Each row is a point. The window is the flat piece filled in between its corners: a triangle in 3 columns, a solid with four corners in 4, and so on. A path goes straight from each point to the next, and from the last back to the first. After which points does the path pass through the window?

Window (3 x 3)
[[ 28 -43  35]
 [-25 -53  24]
 [ 54  72  16]]
Path:
(1): [ -3 -53   1]
(2): [-25 -81  90]
(3): [-18  20  53]
(4): [-11 -81   2]
(5): [ 20 -27 -38]
(6): [-10 -73  52]
(7): [-19 -43  48]
(8): [ 23 -48  -6]
Through the window after points: 3, 7

Window (4 x 4)
[[ 12 -36 -18 -62]
 [-39  62  61   7]
 [-32  66  -2  20]
 [ 42  -1  38  64]]
Path:
(1): [ 54  37  -4 -53]
(2): [ 20  43   7 -16]
(3): [-87  51 -12  43]
(4): [-77  42  61  48]
(5): [ 7 79 57 23]
(6): [  6  93 -19 -56]
(7): [-64  51  19   8]
(8): [-29 -12   9 -25]
(9): [ 23   7 -25 -96]
(10): [32 44 28 22]
(11): [ 5 -4 25 67]
(12): [-16 -63 -16 -50]
Through the window after points: 2, 10, 12

Window (6 x 6)
[[ -31  -16   -6   87   26   33]
 [ -45  -20  -56   65   47  -17]
 [  61   55   44  -46   -7  -26]
 [-115  -39   77   73   -6  -18]
 [  13  -39  -15    6   28   29]
 [  39  -63  -49   58  -25   29]]
Path:
(1): [  9  26 -43  -3 -34  73]
(2): [-60 -30 -40   2  10  34]
(3): [ 80 -41  22  50  35   1]
(4): [ -4 -60  -2  72  18 -19]
(5): [-63  10 -26  -5 -15  37]
(6): [-103   52  -14   57  -17   13]
(7): [-21 -62  52  44  24 -26]
(8): [ 19 -44 -24  63  61  -7]
Through the window after points: 2, 6

Window (8 x 8)
[[ -67   39   83   48   -7    3   18   -3]
 [  40  -22  -61  -42  -71  100   27   14]
 [-121   23  -52  -10  -51   26  -10   53]
 [ -52   32  -53  -31   21  -85   26  -17]
 [ -49    6  -12  -18   45  -42   20   42]
 [  26  -45  -24   14   -9  -18  -86  -13]
 [  69  -25   21  -61   -2  -13  -87  -40]
 [ -49  -84   23    2  -30   33  -35  -12]]
Path:
(1): [  8 -25  16   0 -55 -46 -59  12]
(2): [-29   9 -11  27 -96 -37  32  67]
(3): [-94   6 -23 -56  50  51  -5  -4]
(4): [-66   3 -21 -16  18   6 -37 -15]
(5): [-24   1 -45 -11 -47 -70  36  37]
(6): [ -2 -23  14  43 -41 -43 -25  54]
(7): [-50   7 -33 -59  75  14 -16 -50]
(8): [ -1 -22 -19 -22  18  39 -39 -27]
Through the window after points: 4, 6, 8

Window (9 x 9)
[[  11  -34   25    8  -43   26   18  -17   33]
 [ -28  -38   24    1  -40   34   -3   25   -2]
 [   8    4   -4 -121   78  -51   75   28  -11]
 [  21   29  -22  -22   15    9   -6   42   32]
 [  -9  -30   24  -16   22   48  -18  -17  -17]
 [ -30    1   -9   23   17   13    5   -8    6]
 [  32   23   17    9   -7    3   23   35   -5]
 [ -22   52    5    1  -21   41  -23   -7    4]
 [   6   33  -68    0    0  -17  -31  -29  -28]]
Path:
(1): [ 24  20  66  -3 -25 -10 -35  25  15]
(2): [-38 -20 -72  21  -5  72   7  -4   1]
(3): [ 20  -1  -6 -22  10  47  34   9  -3]
(4): [ -7   4  -2 -26  -6 -28 -18   1 -11]
(5): [-23 -29  58 -21  22  22 -23 -36 -12]
(6): [ 16   4 -44 -15  10  52  11  29  -9]
(7): [  4 -63 -23  12  -9  51  40  51 -10]
(8): [ 10  42  55 -44 -15 -37  -1 -66  47]
(9): [-16   5 -10   4  12 -30 -35 -13 -26]
(10): [ 11  25 -39 -12 -10  38   0 -17  -1]
(11): [ -7  -4 -18  16   4  48  74 -12 -19]
(12): [  5 -13  48 -30 -11   2 -48  35  39]
(13): [  6   4  36  23   3  -4 -35  14   3]
(14): [ -1  10 -30 -18 -13  29  31 -10  -2]
(15): [  2   2 -25 -38 -15  29  25   3  -2]
(16): [ 12  12  31   0  60 -40 -14  11 -22]
Through the window after points: 5, 7, 9, 13, 15

Window (11 x 11)
[[  7  -3 -22 -50 -32 -20  86 -18 -14  21  89]
 [ 46  -5 -59 -23  -9 -35  63  -4 -41 -11 -11]
 [-32  24  16  34 -37 -53 -24  30 -32 -19  -6]
 [101  12 -29 -62 -28   2 -13  43  12  25 -14]
 [-22  35 -18 -22 -16  -8 -47  -4   7 -39  25]
 [  2 -59  10  30 -20  -7 -22  26 -25 -15   3]
 [-79  45  36  -7  33 -13  51   9 -21 -17  32]
 [ 28  -1  70  47  -7 -14  -4  -7  -6  -7  21]
 [ 30 -61 -18  -3  22 -63  43   0 -56   9  99]
 [ -3  20  49 -47 -12  -3   0  33 -32 -74 -25]
 [  8  42  21 -12 -35 -26 -32 -39 -15  68 -46]]
Path:
(1): [ -5 -12   9 -15 -16 -38  18  26  -7 -21  -1]
(2): [ -8 -11  -5 -16   6 -31  44  -6  -9   0  21]
(3): [  3  -4  15  -2 -15 -15  16  16 -47   0  74]
(4): [ 23  18 -14  -9  -5  -4  16   0 -54   0  30]
(5): [ 16 -14  17 -31 -10 -35  12   7  27 -14   2]
(6): [  7 -20   1 -32  15 -34  40   8  40 -14  32]
(7): [ 43  39 -17  -7 -53  -7 -51  21 -75  17  -3]
(8): [  29   33  -50  -59  -33  -23    8  -24 -121  -48   50]
(9): [  8 -10  16 -13  -4 -18  14  28  38  35  -3]
(10): [  5   0  27 -22   1 -70  25 -38  35 -27  -6]
(11): [  5  21   0  17 -24  14  -1  34 -73  27  58]
(12): [ 52   9   8 -28  -8  28 -16   7 -49  -7  30]
Through the window after points: 2, 6, 12
